Rows are points. The points of each table are mixes of a few directions, plus a little noise. How many directions does each table use, and how many do they share? Where both have some left over, give the other angles between the two spaces (their principal angles), to ten degrees, smallest first.
In the rows, 128 means zero.

First (6 x 2):
[[144  60]
 [128 127]
 [124 148]
 [134  99]
 [117 176]
 [121 157]]
Second (5 x 2):
[[114 130]
 [182 122]
 [164 124]
 [ 75 135]
 [104 131]]
Directions: first 1, second 1, shared 0; angles 70

First (8 x 4):
[[119 113 126 131]
 [162 221 131 113]
 [181 134 143 122]
 [109  79 126 136]
 [ 77 174 110 126]
 [125 110 128 130]
 [147 109 135 129]
 [104  83 124 136]]
Second (5 x 4):
[[159  94  93 139]
 [169  83  82 142]
 [ 99 159 160 119]
 [110 148 148 122]
 [102 156 156 120]]
Directions: first 2, second 1, shared 0; angles 50

First (10 x 8):
[[135 105 139  96 128 174 125 133]
 [127 133 117 129 125 121 130 125]
 [131 121 110 104 122 150 130 124]
 [130 123 119 114 125 141 129 126]
 [117 155 242 249 162  28 116 154]
 [129 124 128 121 127 138 128 129]
 [129 127  96 106 119 141 132 120]
 [128 130  87 105 117 138 133 117]
 [127 133 112 126 124 123 130 123]
 [128 129 130 131 129 125 128 128]]
Second (7 x 8):
[[123 145  80 127 117 106 135 114]
 [133 112 141 108 129 160 126 133]
 [123 144  69 118 114 112 136 111]
 [119 157 108 166 126  70 132 120]
 [128 123 221 180 153 107 117 153]
 [136 104 138  94 128 177 125 134]
 [134 110 137 104 129 164 126 133]]
Directions: first 2, second 2, shared 2

First (11 x 11):
[[156 113 110 174 116 148 168 123 102 204 155]
 [122 166 151  86 181 138  72 169 146  86  80]
 [145 126 122 122 114 125 145 116  97 113 145]
 [141 146 134  79 127 118 116 124  97  48 125]
 [129 100 112 148  82 112 168  92 112 136 166]
 [ 96 128 138 113 130 112 104 127 165  98 112]
 [104  88 113 187  90 120 164 101 162 201 155]
 [107 147 145  92 152 120  87 144 153  76  96]
 [160 119 112 159 118 146 164 123  92 182 154]
 [108 135 139 126 149 130 101 145 163 131 104]
 [141 142 132 122 149 142 118 146 120 134 117]]
Second (9 x 11):
[[114 139 139 119 151 131 101 146 152 122 104]
 [135 123 122 133 118 126 141 119 116 131 140]
 [101 151 150 109 173 133  74 163 177 116  79]
 [136 121 122 133 114 126 144 118 114 131 142]
 [127 128 129 127 129 129 126 129 129 128 127]
 [104 147 147 112 168 133  80 159 172 118  86]
 [152 108 109 145  89 123 174  97  85 138 170]
 [173  92  92 158  54 119 215  71  48 147 206]
 [111 141 141 117 156 131  95 150 158 120  98]]
Directions: first 3, second 1, shared 1

First (11 x 14):
[[134 121 130 121 129 124 132 131 131 123 127 129 128 127]
 [143 111 134 111 132 117 138 137 135 117 125 130 127 126]
 [120 137 125 137 126 134 123 124 124 134 129 127 129 129]
 [199  50 155  46 144  74 174 168 162  77 115 137 122 119]
 [146 108 135 108 132 114 140 138 137 115 125 130 126 126]
 [ 23 245  88 249 105 208  59  69  78 203 147 115 136 141]
 [113 145 122 146 125 140 117 119 120 139 131 126 129 130]
 [125 131 127 131 127 130 127 127 127 129 129 127 128 128]
 [149 105 136 104 133 112 142 140 138 113 124 131 126 125]
 [136 120 131 119 130 122 133 133 132 123 127 129 127 127]
 [120 137 125 138 126 134 123 123 124 134 130 127 129 129]]
Second (9 x 14):
[[101 151  90 155 116 150 111 179 108 150 170  95  60 123]
 [110 158  90 138 124 150 122 153 136 146 116 126 118 159]
 [145  92 178 129 131 118 152  84 132 135 110 141 163  93]
 [109 154 114 147 121 150 123 123 133 145 117 128 131 142]
 [153 103 139 115 144  84 108 125  98  81 155 139 121 102]
 [144 126 136 139 127 109 113 109 122  78 124 146 109  99]
 [108 128 143 119 137 141 136 105 125 184 128 122 199 161]
 [134 128  78 133 133 127 129 198 126 126 122 132  74 133]
 [149 111 184  79 119 123 156  76 174 106 108 123 178 140]]
Directions: first 1, second 6, shared 1

First (8 x 24):
[[176 111  47 150 131 169 125  22  88 145  11 130 131 101  96 203 119 148
  186 144 182 164 197  75]
 [123 130 135 126 128 125 128 137 131 127 138 128 128 130 131 122 129 127
  123 126 124 125 123 132]
 [125 129 133 127 128 126 129 135 130 127 135 128 128 129 130 124 129 127
  125 127 125 125 124 131]
 [128 127 126 128 128 129 128 126 128 128 126 128 128 128 127 129 128 129
  130 128 129 128 129 127]
 [ 99 139 177 114 126 103 130 192 153 117 199 127 126 144 147  83 134 116
   93 119  96 107  86 161]
 [112 134 156 120 127 114 129 164 141 122 167 127 127 137 139 103 132 121
  108 122 110 116 105 146]
 [109 135 161 119 127 111 129 170 145 121 176 127 127 140 141  97 132 120
  104 121 106 113 100 150]
 [151 120  90 138 129 147 127  78 109 136  73 129 129 116 113 163 124 137
  156 136 153 145 160 103]]
Second (9 x 24):
[[149 120  93 137 129 146 127  82 111 135  77 129 129 116 114 161 124 137
  153 135 151 144 158 105]
 [114 133 150 122 127 116 128 157 139 124 161 127 127 136 136 107 131 123
  113 123 113 118 109 143]
 [101 138 174 115 127 105 129 187 151 118 194 127 127 143 146  86 133 117
   96 119  98 108  89 158]
 [138 125 112 132 128 136 127 108 121 131 105 128 129 123 122 142 126 132
  139 131 138 135 141 118]
 [133 126 120 130 128 132 128 117 124 130 116 128 128 125 125 136 127 130
  134 130 134 131 135 122]
 [146 121  97 137 129 143 127  88 113 134  83 129 129 117 116 156 124 135
  150 134 148 141 154 108]
 [148 121  94 138 129 145 127  84 111 136  79 129 129 117 115 159 124 136
  153 134 151 142 157 106]
 [ 78 146 212 105 126  86 130 236 169 110 249 126 126 156 161  51 137 108
   69 111  73  92  57 183]
 [145 122 100 136 129 142 127  92 114 134  88 128 129 118 117 154 125 135
  148 134 146 140 152 110]]
Directions: first 1, second 1, shared 1

First (10 x 32):
[[138 149 136 137 159 194 156 129  97  94 161 123 130 179 128 118 111 132
  160 163 133 113 126 166 172 115 128  99 120  64 140 153]
 [121 154 119 103 122 160 165  93 131  83 144 103 102 161 136 129  99 170
   79 103 140 133 122 183 178 112 161  94 107  81 178 139]
 [113 111 122 149 133  82  73 181 143 188 102 137 138  86 123 142 153  99
  155 154 126 141 132  93  69 153 127 175 157 177  92 127]
 [118 133  98  88  95  84  95 128 168 157 130 113 108  99 129 119 125 130
   95  98 135 153 121 140 130 146 121 131 144 133 138 141]
 [105 129 116 114  96   8  80 201 141 247 107 117 127  68 113 138 128 100
  133 106 120 131 122 106  74 152 144 165 160 206 101 136]
 [127  92 134 146 117 100 111 108 149 123  84 150 138  85 132 144 159 126
  106 111 121 139 137  70  75 133 121 163 126 191 107  85]
 [136 135 159 147 140 152 193 109  81  98 128 131 134 163 126 140 109 148
  120 116 121  95 132 131 143  95 161 106  93 130 142 108]
 [122 129 110 137 158 209 105 108 157  64 133 126 116 149 144 131 139 143
  125 173 148 159 130 157 146 139 124 129 134  65 144 146]
 [169 123 160 126 120 139 189  94  77 109 154 147 153 157 119 100 120 116
  154 103 106  82 129 106 158  97  89  89 100 127 115 106]
 [134 125 122 132 140 153 110 130 134 120 138 134 133 132 129 119 138 116
  151 153 131 135 129 129 132 136 105 130 139 104 119 139]]
Second (9 x 32):
[[108 140 105 109 135 100 146 173 130 149 113  95  88 133 159 199 105 179
  121 122 161 107 119 191 117 154 176 108 101 125 167 142]
 [113 168 129 135 142 175 100 136 127 131 170 119 137 156  94  62 110  94
  131 169 116 165 127 150 179 108 142 137 175  65 128 178]
 [144 106 120 107 110 130 143  80 147  89 118 136 121 119 146 136 140 148
  104  94 133 125 129 118 129 134  98 112 104 135 137 100]
 [129 108 129 138 125 109 112 131 138 137 108 140 134 105 131 140 147 121
  132 127 126 131 132  99  95 139 117 147 129 161 110 109]
 [157 102 178 164 131  75 187 154  54 170 107 156 162 124 123 158 134 114
  182 109 105  54 135  68  79 110 121 125  91 212  88  78]
 [157  91 139 119 109  99 174  94 116 107 102 145 131 114 152 165 143 151
  126  80 128  86 130  96  99 131  97 107  79 179 123  73]
 [134 121 127 125 121 139 121 103 140 109 130 136 132 124 126 111 137 122
  119 123 124 139 130 115 134 125 109 130 132 124 125 123]
 [ 93 156  84 110 131 181  44 117 202 104 151 107 108 125 117  77 129 116
   87 168 141 217 124 168 168 143 134 154 189  51 149 185]
 [115 161 139 143 146 143 125 164 100 156 154 117 137 154 103 102 106 107
  151 160 119 131 126 148 153 111 157 132 151 100 126 165]]
Directions: first 5, second 4, shared 3; angles 50

First (8 x 32):
[[124 168 116 118 121 163  92  82 113  88 186  99 116  98 147  73 164 177
  117 173 158 145 114 147 180 142  47 129  75 148 129 116]
 [124 118 124 142 192 113 152 173 127 179 119 159 103 165 134 205  74  99
  152  91 128  74 110  92  69 172 205 104 155  96 127 133]
 [137 118 121 142 151 131 117 144 121 186 134 167 114 147 129 166  90 139
  177  91 142  90 103  99 103 151 154 117 140 127 123 124]
 [124 137 135 137 113 124 126 109 156  96 115 129 113  93 103 104 149 134
  116 151 101 152 153 138 146  95 121 124 158 140 128 135]
 [127 126 135 125 103 123 133 118 138 105 113 120 137 114 117 106 148 123
  113 140 114 151 146 141 142 102 117 137 135 134 127 131]
 [131 111 127 130 154 117 146 161 120 166 116 141 131 160 135 173  96 103
  142  97 132 101 117 108  91 151 174 121 136 108 127 130]
 [122 127 135 112 104 120 149 124 132  82 111  90 151 122 128 102 156 104
   82 152 113 161 154 153 141 105 117 141 121 123 132 133]
 [138 118 130 116  84 137 112 112 118 124 131 118 159 123 130  95 147 145
  129 131 138 151 129 142 153 109  91 149 107 146 125 121]]
Second (10 x 32):
[[127 114 117 159 124 165 142 144 103 146 146 158 133 108 112 128 131 120
  139 115 140 143 137 115 131 126 131 143 147 114  85  97]
 [128 128 127 131 128 131 129 130 126 129 130 130 129 127 127 127 128 127
  129 127 129 130 129 127 129 128 129 129 129 126 125 127]
 [132 144 140  89 134  82 112 110 159 108 107  91 121 152 145 128 124 137
  116 146 113 107 115 144 123 131 123 109 103 145 182 165]
 [120  92 102 213 115 231 167 171  59 175 176 210 145  72  89 128 135 106
  153  90 163 172 157  91 138 120 139 172 183  89   7  44]
 [132 150 144  74 135  65 103 101 169  99  98  78 118 163 152 127 123 141
  113 151 108 100 111 151 123 133 118 102  93 151 201 180]
 [130 140 138  99 133  95 116 114 150 112 111 100 122 147 141 128 126 135
  119 140 116 114 118 141 124 131 125 113 111 141 169 157]
 [124 107 113 180 120 188 151 153  89 155 157 177 138  96 106 128 133 115
  144 106 147 155 144 107 133 124 135 152 161 105  56  81]
 [132 146 141  88 135  78 110 108 160 105 105  88 122 155 147 127 124 137
  116 147 112 107 115 146 122 132 123 107 101 146 185 169]
 [127 123 124 139 124 139 133 133 120 134 135 139 130 122 124 128 127 125
  131 122 133 133 131 124 129 128 129 133 135 123 114 118]
 [130 135 134 110 131 107 120 119 144 118 118 112 124 141 139 128 127 133
  122 137 122 119 123 136 126 129 126 119 117 137 154 145]]
Directions: first 4, second 1, shared 0; angles 70

First (11 x 32):
[[146  90 150 162 130 106 106 120 138 105 143 128  93 147 137  95 183 145
  152 116 103 136 117 100 157 162 174 132 154 110 120 104]
 [133 126  75 143  53 178 122 123 119 124  67 106 158 109 111 179  51 172
  181  96 159 124 128 157 149  68  78 138  68 118 158 111]
 [118 114 155 108 143 158 107 142 117 130 152 134 155 133 112 139 100 113
  110 134 104 121 154 135 154 119 110 131 110 156 120 181]
 [127 137 174 114 178 113 120 133 179 142 193 151  89 114 153 111 168 115
  118 155 123 117 148  84 123 150 165  89 187 159 123 156]
 [121 140  87 141 106 136 141 147 168 132  82 140 137 111 130 136 109 139
  163 142 113 127 149  98  94  81 108 116 156 166 123 126]
 [113 154 163  81 174 132 136 129 113 151 178 135 139 122 128 136 116  91
   70 147 145 118 137 150 120 144 119 117 119 139 127 172]
 [108 173 101  81 131 134 169 123  53 149 103 111 184 131 106 156  73  89
   58 129 169 129 107 207  92 122  73 156  59 102 133 135]
 [109 158 101 127 166  77 175 153 148 135  95 154 131 138 137  86 173  86
   97 172  87 140 133  93  40 130 135 127 198 162  88 120]
 [136 110 120 147 114 118 125 121 109 113 110 119 126 144 124 116 143 137
  136 114 120 137 112 135 139 140 137 147 118 104 125 103]
 [162  79 134 176  83 124  95  96 111  95 125 102  92 144 131 120 157 180
  180  79 143 137  92 134 194 158 165 146 101  64 149  71]
 [136 125 147 129 131 133 114 121 151 131 158 129 104 116 140 133 135 141
  144 125 142 121 132 115 148 134 144 109 138 128 141 131]]
Second (8 x 32):
[[118 183  94 106  63 166 121 129  98 153 111 137 183 125 148 147  53 162
  113 175 165 136 197 152  84  74  88 114 114 152 128 147]
 [110 181  79 115 129 103 181 136 133 149  85 131 147 121 132 125 121 109
  104 149 143 132 125 142  48 112 102 128 144 135 118 111]
 [130  84 159 126 182 120 125 136 119 109 137 126 113 132 101 129 152  83
  117 105  91 122  86 115 168 151 139 146 117 125 125 139]
 [148  90 146 138 153 133 114 123 132 108 123 129  84 103 121 153 138 107
  158 109 128 122  79  78 176 122 153 120 127 122 156 109]
 [113 112 111 149  94 144 131 134 178 130 130  97 154 143 102 127 117 176
  166  71 111 112 145 197 151 138  89 150  93 120 119 147]
 [129 127 125 119 165 114 148 133 119 124 108 135 114 114 120 138 137  84
  115 133 124 128  91 101 117 123 133 129 136 131 133 116]
 [105 142 140 126 137 120 142 135 211 153 185 112 132 135 126 107 149 161
  136  97 122 105 161 185 121 166 112 120 137 135 111 167]
 [172 105 170 145 100 123  61  98  34  97 146 156  96 152 175  99 156 142
  116 186 140 166 140  53 159 139 209 117 156 104 133  87]]
Directions: first 5, second 6, shared 4; angles 90
